Every row gives one point. The window is the flat piece filled in between its corners: a triangle in 3 columns, a solid with four corners in 4, and so on. A path goes straight from each point to the next, and from the last back to the first. List the points from which the path goes on through the window.

Window (3 x 3)
[[ 10  33 -10]
 [ -5 -12   9]
 [ -5  15   6]]
Path:
(1): [15 60  8]
(2): [14 30 -1]
(3): [ -4  34 -10]
(4): [-8  1  2]
(5): [ 1  6 14]
(6): [ 8  1 10]
(7): [-23  18   0]
(8): [  4  17 -24]
Through the window after points: 4, 6

Window (3 x 3)
[[  4  -5 -12]
 [ 20  29 -21]
 [-12  20  53]]
Path:
(1): [-10  34  28]
(2): [-26  33   8]
(3): [ 50  31 -11]
(4): [29 30 -6]
(5): [ -5  22 -46]
(6): [-18  27  10]
(7): [42 41 33]
(8): [28  6 -6]
(9): [-3 60 -1]
(10): [-7 25 12]
(11): [19 17 23]
(12): [ 9 -6 22]
(13): [-29  59  39]
(14): [-38  10  44]
(15): [27 28 30]
(16): [14 -2 56]
Through the window after points: 4, 10, 12, 14

Window (4 x 4)
[[  2  26   4  -1]
 [ 27 -16 -37  -9]
 [-18  21 -21  24]
 [ -7 -11  11  34]]
Path:
(1): [ 35  20 -31   2]
(2): [ -9  27 -15  37]
(3): [-18   7  16 -15]
(4): [-42  13 -28   6]
(5): [15 22 -3 32]
(6): [19 32 -4 25]
(7): [-19   6   5 -16]
(8): [-17  15   1 -11]
(9): [ -8  -8 -22  60]
(10): [-1 -2  5 37]
(11): [-17 -21  11  14]
(12): [-14  16   9 -13]
(13): [12 20 -6  7]
(14): [-8  2 -8 53]
(15): [ -5 -21  28 -15]
(16): [-14  10 -29  -2]
Through the window after points: 4, 6, 10, 12, 14

Window (4 x 4)
[[ 26  28 -30 -20]
 [-43  31   7   3]
 [ -2   3  14 -17]
 [-23 -37  24  32]]
Path:
(1): [ 12  18 -32 -35]
(2): [-7 42 31 11]
(3): [ 1 26 42  5]
(4): [-53  28 -37  -8]
(5): [-60  10   2 -14]
(6): [-8 40  3 10]
(7): [43  2  5 37]
(8): [ -5  12 -25 -55]
Through the window after points: 3, 5

Window (6 x 6)
[[ -7  11  13  13  32 -10]
 [-21 -28  27   7  -7  18]
 [ 41  16  18   3  38 -46]
 [ -5  39 -37   3  -8 -18]
 [ -3 -39  30 -12  29  25]
 [ -8  59  36 -38 -12  15]]
Path:
(1): [ 10  29 -20  27   5  16]
(2): [-16  23 -19 -16 -10 -30]
(3): [  6 -14  36 -51  35  -6]
(4): [12 -1  5 32  5 -3]
(5): [24 -3 47 11 33 22]
(6): [-24 -23  22 -38   9  -4]
(7): [-10   2  29 -32   4   0]
(8): [  8  12  13  36 -16  22]
(9): [ 16  26 -52  57  30 -11]
(10): [-20  31  39 -50 -15 -25]
(11): [-14 -17  24   6  24 -46]
(12): [13 12 15  2 30  6]
(13): [  5 -12  20  14  39  30]
(14): [-17 -35  16 -48 -10 -15]
(15): [-13 -18  37 -21  19 -18]
(16): [  6  60  33 -15  -5  32]
Through the window after points: 1, 11, 13

Window (6 x 6)
[[-43  18  44  -7  27 -21]
 [ -7 -28  10  -5  -2  12]
 [-11  -7  -1  -5 -19   2]
 [ 16  24  -5  19 -16  28]
 [  8 -32   6  -9  -6 -14]
 [ -4 -14  -9  18  -7   4]]
Path:
(1): [ 12  13 -19   2   2  12]
(2): [ 10  21  13  28 -28  33]
(3): [-15   1  60   1  10 -25]
(4): [-36  10   6  -7  17   4]
(5): [ -9 -23   6 -18  13   1]
(6): [ -9 -20  15   0  -8 -19]
(7): [-38  15  46   9  -8 -13]
(8): [  6 -11 -23 -10  17  -3]
(9): [ -1  10 -12  10  -4  15]
(10): [ 17  -6  19  20 -26  19]
(11): [  0   2  15  14 -15  -5]
(12): [-19   8  -1 -19  17   9]
(13): [ -4   2  -5 -17  27   2]
(14): [-11 -29   6  14 -16  -5]
(15): [ -9 -16  20  18 -12  22]
(16): [-14  -6  -5 -16  -2  -4]
Through the window after points: 1, 3, 9

Window (8 x 8)
[[ 28  -7   1  29   6  -3   0   2]
 [-37 -17  19 -13 -21  17 -19  -5]
 [  3 -26  36 -10  17  18 -26 -23]
 [ -3   3 -41  59  15   4 -22  -7]
 [ 23 -35  -6 -15  31 -28  -6 -32]
 [ 29  53 -27  -1  14  12 -25   8]
 [ 20   7 -11  11   1 -15 -44  -4]
 [-18  24  49 -48  -6 -15 -25 -51]]
Path:
(1): [-37  -3  44  25  -9 -23 -26  19]
(2): [ 37   2 -32 -34  22  13 -31 -60]
(3): [  6   1  10 -15 -16  42 -22 -40]
(4): [  0  14  16  -7  16 -19 -22 -11]
(5): [ 11  -2  21  -7  33 -29 -20 -13]
(6): [ 11  22  -7  10 -28  21 -18 -35]
(7): [ 13 -41   8   8  -1  25 -24 -40]
(8): [ -2  -3  -1   6  18 -29  -5  -4]
(9): [-26  -2  21 -12   5  -1 -13 -11]
(10): [ -2   5   4  -5 -21   7 -34 -34]
(11): [  5 -42  26 -17 -20  12   2 -60]
(12): [  1  -1  -7  -4  43 -37 -28   9]
(13): [-12  -3  33 -25  15 -14 -29 -24]
(14): [  9   4  16 -15 -21  24  -6 -45]
(15): [ 31 -29 -18  -3  -8   5   0 -22]
(16): [-33  -6  13  28  40 -27 -41 -21]
Through the window after points: 3, 9, 13

Window (8 x 8)
[[-15 -21  -9  17 -23  44   2 -11]
 [ 25   1 -18  12   7  17  14 -42]
 [ -4  12 -30  32  -8 -30 -40  23]
 [-37  17  27 -41   0  11  33 -32]
 [-26 -17  11 -17   5  33  36  14]
 [-13  30  24 -21 -13  32 -18  50]
 [ 12   6  -2 -48  -4   4 -27   3]
 [  6  -5  13  38 -27 -60 -14  13]]
Path:
(1): [ 18  25   0  -7 -38 -30  15  11]
(2): [-34 -16  25   9   8  -5  -3 -11]
(3): [ -4 -18  31  -5   5  25  -2 -28]
(4): [-16  18 -10 -37 -13  12  25   3]
(5): [ 17  48 -23 -11 -32 -13   2  33]
(6): [ -4 -10   8   0  -2   4 -26  15]
(7): [-18  -7  16  -5  13  11  12   2]
(8): [-16  19 -16 -45 -43  25  13  -6]
Through the window after points: 1, 7

Window (8 x 8)
[[ -4 -10 -10 -34  29 -25  16 -28]
 [ -6  28 -38  17  -6  45  12 -21]
 [ 11  -5  26 -16  31  -6   4   1]
 [  4   9   2 -32  -1   3   0   7]
 [  2   2 -35   0   4  60   2   0]
 [ -7  -7   7 -13  24 -16 -22  27]
 [ 15   7 -27  -3  -2  12  31  12]
 [  1 -19  -1  -2  -4   4 -14  -3]]
Path:
(1): [-24 -19 -16 -29 -13  11  16   8]
(2): [25 11 -4 -3 32  2  8 -7]
(3): [ 43  24  -4 -23   7   8 -19  18]
(4): [-23 -22   3  -4  17 -10 -10  10]
(5): [-21   6 -10 -10  -4  38  20   1]
(6): [ 22  -5 -21  -6  19 -22 -10 -25]
(7): [ 43  13   2 -22  16 -13 -18  22]
(8): [-18  -3   2   1  17  22  22 -19]
(9): [-38  12 -10  -5   0  38  22  -6]
(10): [ 30  -1  -8  -9  19 -11 -20 -12]
(11): [ 25   5 -11 -10  13  20 -17   1]
(12): [-12  -3 -16  -6  11  -1  33 -12]
(13): [-21 -10 -25  -2  -5  44  41 -12]
(14): [ 21  14 -16  -8   6  17 -12  -1]
(15): [ 25  -5 -16  -9  -2  -6  -6  -7]
(16): [-13   9   5 -36  12   5   9   5]
Through the window after points: 1, 3, 5, 7, 15
